Each point is reached from the start by the listed moves, each made once or not at all, plus a little noise. Is the number of moves made odd or even? Then give how often each move was made.

Moves:
(1): [0.44 1.65]
(2): [-2.23 -0.09]
Start: [-0.92 -1.19]
Points:
[-0.34  0.43] -> odd (1, 0)
[-2.80 -1.30] -> odd (0, 1)

Moves:
(1): [-0.24 -0.85  0.17  0.13  0.64 -0.28 -0.70]
(2): [ 1.90 -0.55  0.95  0.51 -0.71  1.97 -0.01]
(3): [-1.50 -0.39  0.81 -0.38  0.25 -0.55  0.25]
(4): [-0.49 -0.84 -0.58  1.37  0.64  0.24  1.18]
(5): [ 0.51  0.34 -0.31  0.73  0.99 -0.74  0.68]
(6): [ 0.10  0.96 -0.39  1.66  0.65  0.74  0.16]
Start: [ 0.10  0.02 -0.90 -0.19  0.44 -0.10 -0.09]
Points:
[ 1.60 -0.44 -0.80  3.42  1.05  2.90  1.34] -> odd (0, 1, 0, 1, 0, 1)
[ 1.85 -0.94 -1.07  4.19  2.65  1.88  1.25] -> odd (1, 1, 0, 1, 1, 1)
[ 0.66 -0.60 -0.33  3.68  2.27  1.61  2.21] -> odd (0, 1, 1, 1, 1, 1)
[ 0.49  0.36 -1.44  2.31  2.67 -0.44  0.08] -> odd (1, 0, 0, 0, 1, 1)
[ 2.19 -0.11 -1.23  4.11  1.96  2.05  2.01] -> even (0, 1, 0, 1, 1, 1)

Moves:
(1): [ 1.72  0.03 -0.23 -0.40  0.71  0.28  0.36 -0.77  0.25 -0.07  0.45 -0.06]
(2): [ 0.51 -0.23  0.43 -0.16  0.61 -1.39  0.16 -0.87  0.50  0.07 -1.21  0.03]
(3): [-0.64  0.09  1.07  0.63  0.16 -0.16  0.49 -0.10  0.34 -0.96  0.23 -0.01]
(4): [ 1.74  1.01 -0.24  0.29 -1.06  0.03  1.14  0.21  0.00  0.52 -2.40 -0.53]
(5): [-0.18 -1.07  0.39 -1.96  1.16  0.19  0.76 -1.04  1.18  1.05  0.41 -0.97]
(6): [ 0.11  2.65  0.43 -1.09 -0.84 -0.12 -1.11  1.80 -0.63 -0.67 -0.75 -0.28]
(7): [ 0.53 -0.68 -0.73 -0.53  1.96  1.02  0.37  0.05 -0.31 -0.27 -0.54  0.91]
(8): [ 1.02  1.26  0.57  0.81  0.24  0.21 -0.30  0.68 -0.55  0.59 -1.43 -0.71]
(9): [ 1.12  0.28  0.00 -1.28  0.37 -0.45  1.24  2.11  0.56  1.03 -0.37  0.08]
(10): [-1.22  0.18  0.13  0.20 -0.50 -0.05 -0.43  0.14 -1.97 -0.47  0.49 -0.78]
(11): [-1.24  0.37  0.33 -1.11  0.09 -0.09  1.18 -0.76 -0.66  1.04  1.38  1.27]
Start: [ 0.42  0.82  0.61 -0.71 -1.35  1.08  1.18  0.54  0.50  0.94  0.82  0.08]
Points:
[-1.44  1.21  1.39 -1.86 -0.97 -0.44  2.02 -0.94 -1.66  1.63  1.45  0.67] -> odd (0, 1, 0, 0, 0, 0, 0, 0, 0, 1, 1)
[ 1.60  1.29  2.10 -4.17  2.69  2.02  4.94  0.83 -0.65  2.84  1.36 -0.21] -> even (1, 0, 1, 0, 1, 0, 1, 1, 1, 1, 1)
[ 0.66  4.77  2.82 -3.30  0.91  0.14  2.75  3.57 -2.11  1.35 -1.33  0.61] -> even (0, 1, 1, 0, 0, 1, 1, 1, 1, 1, 1)
[ 4.27  1.72  0.94 -6.14  2.61  0.52  3.04  1.73  2.08  2.07 -1.23 -0.22] -> even (1, 1, 0, 0, 1, 1, 1, 0, 1, 0, 0)
[ 1.67  0.46  0.77 -2.41  2.00  2.54  2.06  0.29  0.80  2.29 -0.76 -0.68] -> odd (0, 0, 0, 0, 1, 0, 1, 1, 0, 0, 0)
[ 1.10  2.39  2.88 -0.50 -0.46 -0.70  2.32  2.58 -0.58  1.19 -1.58 -1.27] -> odd (0, 1, 1, 0, 0, 0, 0, 1, 1, 1, 0)
[-0.17  3.46  2.21 -1.23 -2.00  0.86  0.55  2.17  0.16 -0.70  0.19 -0.21] -> even (0, 0, 1, 0, 0, 1, 0, 0, 0, 0, 0)

Moves:
(1): [ 0.18  0.36 -0.70 -0.65 -0.95 -1.15  0.57  0.14  0.68  0.77  0.50  0.61
 -1.03  1.06 -0.26 -0.92 -0.26 -0.31]
(2): [-0.11  0.95  0.81 -0.22  1.04  0.67 -1.25 -0.81 -0.29 -0.68  1.68  1.47
 -1.88 -1.05  0.17  0.54  1.29  1.39]
(3): [-0.44 -0.77  0.34 -0.13  0.78  0.58 -0.71  0.43  0.64 -0.47  0.00  0.44
 -0.92  0.76 -1.95 -0.81 -0.91  0.07]
(4): [ 0.12  1.13  0.02 -0.07  0.72 -1.10 -1.67 -0.84  0.68  0.04 -0.05 -0.40
 -0.05  0.20 -0.69  1.04  0.00 -0.05]
(5): [ 0.23 -0.28 -0.26 -0.52  0.10  0.25 -0.93  0.94  0.68 -0.33  0.04 -0.98
 -0.30 -0.31  0.33  0.90  0.52 -0.52]
(6): [ 0.86 -0.85 -0.41  1.61 -0.28  0.60 -0.51 -0.11 -0.37 -0.59 -0.59 -0.36
 -0.10  0.32  0.76 -0.82  0.80 -0.87]
(7): [-1.42 -0.76 -0.41  0.32  0.71  0.48  1.36  0.12  1.07 -0.45  1.11 -0.67
  0.52  0.09  1.19 -0.10 -1.57  0.34]
(8): [ 0.00  0.51  0.22 -0.62 -2.44  0.94  0.06 -0.58  0.21  0.37 -1.38 -0.09
  0.71  0.98  0.64  0.21 -0.67 -0.79]
(9): [-0.89 -0.59  1.41  0.95 -1.08 -1.23 -1.94 -0.67  0.77  1.50 -0.88  0.21
 -0.56 -1.44  0.09 -0.94  0.35 -2.06]
(10): [-1.68  0.89 -0.40  0.60  0.46  0.45  0.47 -0.03  0.18  0.83  0.31  0.40
 -0.21 -1.24  0.00  0.09 -0.91 -1.24]
(11): [-0.44 -0.27  0.57  1.11 -1.85  1.20  1.11 -0.48 -0.17 -0.62 -0.12  0.60
 -0.48  0.20 -1.43  1.36 -0.24 -1.32]
(12): [-1.38 -0.48 -0.03 -0.70  0.15 -0.78  0.61  0.63  1.06 -0.83 -1.59  0.51
 -0.42 -0.88 -0.15 -0.07  2.15 -0.16]
(13): [ 0.11  0.05  0.83 -0.60 -0.07 -0.51  1.06 -1.41 -1.13  0.35 -0.19 -1.68
 -0.62  0.92 -0.24 -2.52  0.65 -0.46]
(14): [-0.85 -1.02 -1.07  0.84  1.13 -1.64  0.91  0.44 -0.13  1.21 -0.74 -0.74
 -0.59  0.58  1.05  0.17 -0.33  1.18]
(15): [ 0.64  0.27  1.61  0.76  0.53 -1.37  0.15  1.99  0.79 -0.66  0.06  1.19
  0.35  0.67  0.49  0.16 -0.02 -0.01]
(16): [ 1.25 -0.50  0.74  0.94 -0.18  0.13  0.56  0.39  1.25 -0.19 -0.27 -0.26
 -0.40  0.21 -0.79 -0.25 -1.06  1.83]
(17): [ 0.46 -0.02 -0.65 -0.47 -0.86 -0.37 -0.32  0.12 -0.26 -1.63 -0.11 -0.37
 -1.19 -0.50  0.27  1.71 -1.20  0.17]
(18): [-0.30  1.73  1.02  1.11 -0.46  0.06 -0.67  2.00 -0.63 -0.32  0.74  0.08
  2.22 -0.60 -0.52 -0.93 -1.17  1.40]
Start: [ 0.63  0.01 -1.96  0.75 -0.17  0.38 -0.75  0.79  0.64  0.34 -0.52  0.36
 -0.97  0.04  0.25 -1.12  1.02  0.51]
Points:
[-1.38 -4.59 -3.27  3.65 -0.48  0.00  2.29  3.34  5.40 -1.19 -2.13 -0.40
 -4.72  2.11 -1.11 -1.67  0.12  0.98] -> odd (1, 0, 1, 0, 1, 1, 1, 0, 0, 0, 1, 1, 0, 1, 0, 1, 0, 0)
[-1.85 -0.13 -2.27  2.07 -2.18 -1.69  2.65  3.93  4.14  0.82 -2.05 -0.39
  0.12  1.52  1.49 -3.01 -1.76  3.98] -> odd (1, 0, 0, 0, 0, 0, 1, 1, 0, 0, 0, 1, 0, 1, 0, 1, 0, 1)
[ 0.57  3.10  2.11  2.70 -3.13 -2.48 -3.92  2.62  4.86 -0.99  0.86  1.93
 -2.28 -0.47  0.81 -0.62 -3.34  2.43] -> even (1, 1, 0, 1, 0, 0, 1, 1, 1, 0, 0, 0, 0, 0, 1, 1, 1, 1)
[-3.77 -0.38 -0.73  1.27  0.51 -0.44  1.26  2.81  2.44 -1.01  0.77 -0.03
 -4.41  0.56 -1.55 -3.47  1.15  2.11] -> even (1, 1, 1, 0, 1, 0, 1, 0, 0, 0, 1, 1, 1, 1, 0, 0, 0, 1)
[-1.43 -0.42  2.28  1.47 -3.79 -0.07 -3.05  1.38  3.34 -2.75 -2.81  4.30
 -5.32 -1.13 -1.57  1.13  1.72 -2.23] -> even (0, 1, 1, 0, 0, 0, 0, 1, 1, 0, 1, 1, 0, 0, 1, 0, 1, 0)
[-1.29 -0.30  1.28  5.78 -1.81 -2.52 -2.66  3.83  1.35 -2.40 -2.07  2.93
 -3.55 -2.66  1.05  0.01  2.73  0.17] -> odd (0, 1, 0, 0, 0, 1, 0, 0, 1, 0, 1, 1, 0, 1, 1, 0, 1, 1)

Moves:
(1): [-0.40 -0.61  1.54 -1.36  0.57  0.27 -0.77  0.40  1.57 -0.60  0.46  0.68
  0.47 -1.04 -0.08  0.77 -0.42  0.40  0.24 -0.33 -0.91 -0.18  1.01  0.76]
(2): [ 0.02  0.38  1.44  1.70  1.33  0.32 -0.17 -1.44  0.40 -3.10 -1.24 -0.49
 -0.54 -1.03  0.75 -1.35 -1.36 -0.20  0.18  1.25 -1.57  0.94  3.40 -0.27]
(3): [-0.19 -0.14 -0.55 -0.23 -0.85 -0.15  0.18  1.26 -0.22  0.59 -1.05  0.28
  0.83  0.62 -0.76 -1.75 -0.80 -1.21  0.21  0.98  0.97 -0.49  0.61 -0.30]
(4): [ 1.01 -0.23 -0.66 -0.16  2.00  1.73  0.67 -0.70 -1.37 -0.06 -1.73  0.41
 -0.48  0.14 -0.80 -1.35 -0.39 -1.18 -0.18 -1.94 -0.46 -0.33  1.96  0.48]
(5): [-0.01  0.64 -0.42  0.96  1.07 -0.41  0.19 -0.44  1.19 -2.16  1.82  0.08
  2.48  2.14  1.88 -0.74 -0.94  0.18 -0.31  1.65  0.31  0.07  0.21 -0.68]
(6): [-0.75 -1.10 -0.63  0.11  0.93 -0.25 -0.82  1.49  0.35 -0.27 -0.34 -0.70
 -1.49  0.08  0.35 -0.28  0.32  0.28  0.50 -0.36  1.17 -0.80  0.86 -0.65]
(7): [ 0.25 -0.84  0.14 -0.35  0.34 -2.04  0.45 -0.57  0.73  0.73  0.81  0.63
  1.36  1.17  1.15 -0.09 -0.17  0.23 -1.15 -0.90  0.66  1.16  0.93  0.22]
(8): [-0.41  1.28  0.35  1.72 -0.38 -0.09  0.04  0.24  1.71 -0.69  0.74  0.85
 -0.38  1.44  0.54  0.02  0.39 -1.43  0.50  0.42  0.43  1.28  1.64  0.40]
(9): [-0.58 -1.02  0.87  0.55 -0.13 -0.81  0.39 -1.20 -0.39  0.20  0.25  0.04
 -0.75  0.04  0.63  1.58 -1.47 -1.48  0.09 -0.46  1.54  0.21  0.06 -0.74]
(10): [ 0.57 -0.01  0.45 -1.15  0.39 -0.51 -0.34 -1.16  0.54 -0.60  0.49  0.27
 -0.41 -1.09 -1.16 -0.51 -0.81  0.40  0.02 -0.78 -0.52  2.11 -0.41 -0.03]
(11): [-0.42  0.40  2.29 -0.06  1.79 -0.18  0.09 -0.84  1.86 -0.43  0.09 -1.56
 -0.66  0.63  0.77  0.46 -0.58 -0.23 -0.09  1.01 -1.72  0.72 -0.92 -0.69]
(12): [-0.53  1.11  0.14  0.72  0.99  0.51 -0.56  0.30 -1.09  0.59  0.20  0.28
 -1.11 -0.95  0.71 -0.31  0.59 -0.26  0.27  0.00  0.81 -0.55 -0.44 -0.78]
(13): [-0.31 -2.56  0.33  1.29  0.18 -1.35  1.05 -0.09  0.93 -0.63 -0.24  2.16
  0.66  1.25  0.91 -0.48 -0.53  0.58 -0.28 -0.46  0.50  1.78 -0.16 -0.02]
(14): [ 0.23  0.75  0.29 -0.21 -1.24 -0.99  0.48 -0.48  0.26  0.03 -0.15 -0.29
 -0.44 -0.09 -0.01  0.23 -1.08  0.58  0.58 -1.01 -0.37 -1.76 -0.05  1.07]
(15): [-1.16  2.24 -1.53 -2.55 -1.19  1.19  0.11 -1.26  1.12 -2.08 -0.50 -1.14
  1.36  0.48 -1.28 -2.80  0.14  1.13 -1.10  1.59 -1.35 -0.27 -0.73 -0.24]
(16): [-0.97  0.84  0.65  0.92  0.00  0.58  0.34  0.03  0.08  0.61  0.62 -0.10
 -0.18  1.00  0.28  0.70 -0.94  0.48 -0.62  0.27  0.44  0.29  0.22 -0.18]
(17): [ 0.01 -1.16 -0.47  0.25 -0.10  0.07 -1.18  0.01 -0.68  0.31  0.73  0.00
  0.33  0.07  1.07  1.17 -1.34 -0.15  0.26 -0.35 -1.35 -1.06 -0.61  0.67]
(18): [ 0.61  0.19 -0.44 -2.37 -0.61  0.85  0.01  1.37 -0.37 -0.31 -1.49 -1.04
  0.07  1.24  1.45 -2.06 -0.73 -0.65 -1.01 -2.32  1.28  0.24 -0.64 -0.60]
(19): [ 1.32 -0.70 -0.27 -1.96 -0.24 -0.69  0.08 -0.84  1.76  2.37 -0.04  0.99
 -2.82 -0.31 -1.17  0.15  1.02  0.70  0.98  1.00  0.36  1.17 -0.97 -2.03]
(20): [-0.85  0.02  0.50  0.70 -0.30  0.68 -0.12  0.51  0.90 -0.04 -0.05 -0.28
 -0.68 -0.21 -0.38 -0.24 -0.30 -0.15  0.50 -0.90 -0.52 -0.16  0.59 -1.40]
(21): [ 0.29 -0.05  0.66  0.85 -0.38 -0.73 -0.70  0.85  1.32 -0.97 -0.59  0.63
 -0.07  0.67 -0.13  0.27 -0.57 -0.37 -1.27 -0.92 -0.09 -1.06  0.58  0.20]
(22): [ 0.46  0.24  0.67 -0.04 -0.05  0.12  0.02 -1.30 -0.79 -0.63  0.13 -0.40
  0.40  0.96 -0.58 -0.67  0.28 -0.42 -0.16 -0.15  0.68  0.05  0.38  0.50]
(23): [-0.51 -0.85  0.11  0.68  0.37 -0.01 -1.40 -0.86  0.50 -0.30 -0.35 -0.13
  0.03 -0.64  0.23  1.29 -0.77  0.44  0.86 -1.35 -0.25 -0.04  0.12  0.03]
(24): [ 0.76 -0.05  0.23 -0.28  0.01  1.23  0.09 -0.54  0.22  0.76  0.54 -0.48
 -0.56 -0.83  0.58 -0.31 -1.12 -0.33 -0.51 -1.47 -0.19 -0.43 -0.87  0.54]
Start: [ 0.23  0.86  0.18  0.07  0.87 -1.13 -0.19  0.13 -0.31  1.35 -0.59 -0.96
  0.42  1.52 -0.64  0.19  0.13  1.27  0.23  0.43  1.27  0.07 -2.10  0.06]
Points:
[ 2.02 -3.19  0.35 -2.42  2.66 -1.11 -0.92  0.05  1.41  4.76 -1.70 -0.50
 -4.16  4.84  2.83  0.04 -5.37 -1.16 -2.65 -7.12  4.61 -0.62 -0.62 -1.98] -> even (0, 0, 0, 1, 0, 1, 1, 0, 1, 0, 0, 0, 0, 0, 0, 1, 1, 1, 1, 0, 1, 0, 0, 1)
[ 1.30  0.93 -0.77 -5.60 -2.08 -1.69  0.67 -1.33  5.17 -0.17 -2.51 -0.44
 -2.49  5.30 -1.72 -8.29 -2.82  0.86  0.11 -2.09  4.23  2.92 -2.43 -1.23] -> odd (0, 0, 1, 0, 0, 1, 0, 1, 0, 1, 0, 0, 1, 1, 1, 0, 0, 1, 1, 0, 0, 1, 0, 1)
[ 0.83 -0.94 -0.06 -0.81  0.56 -0.87  0.19 -1.71  3.84 -2.96 -5.84  1.63
 -1.37  6.15  0.58 -6.41 -5.56 -2.92 -1.34 -0.86  1.50  2.44  2.95 -2.35] -> odd (0, 1, 1, 1, 0, 0, 0, 1, 1, 0, 0, 0, 1, 0, 1, 0, 1, 1, 1, 0, 1, 0, 0, 0)
[-0.29  0.95  5.39 -0.71  4.27 -3.39 -0.51 -2.75  8.40  2.00  3.83  0.96
 -1.84  3.01  2.08 -0.83 -4.36 -1.83  0.94  0.58  2.34  4.99 -0.66 -4.74] -> even (1, 0, 1, 0, 1, 0, 1, 1, 1, 1, 1, 1, 0, 0, 0, 0, 0, 0, 1, 1, 0, 0, 0, 1)
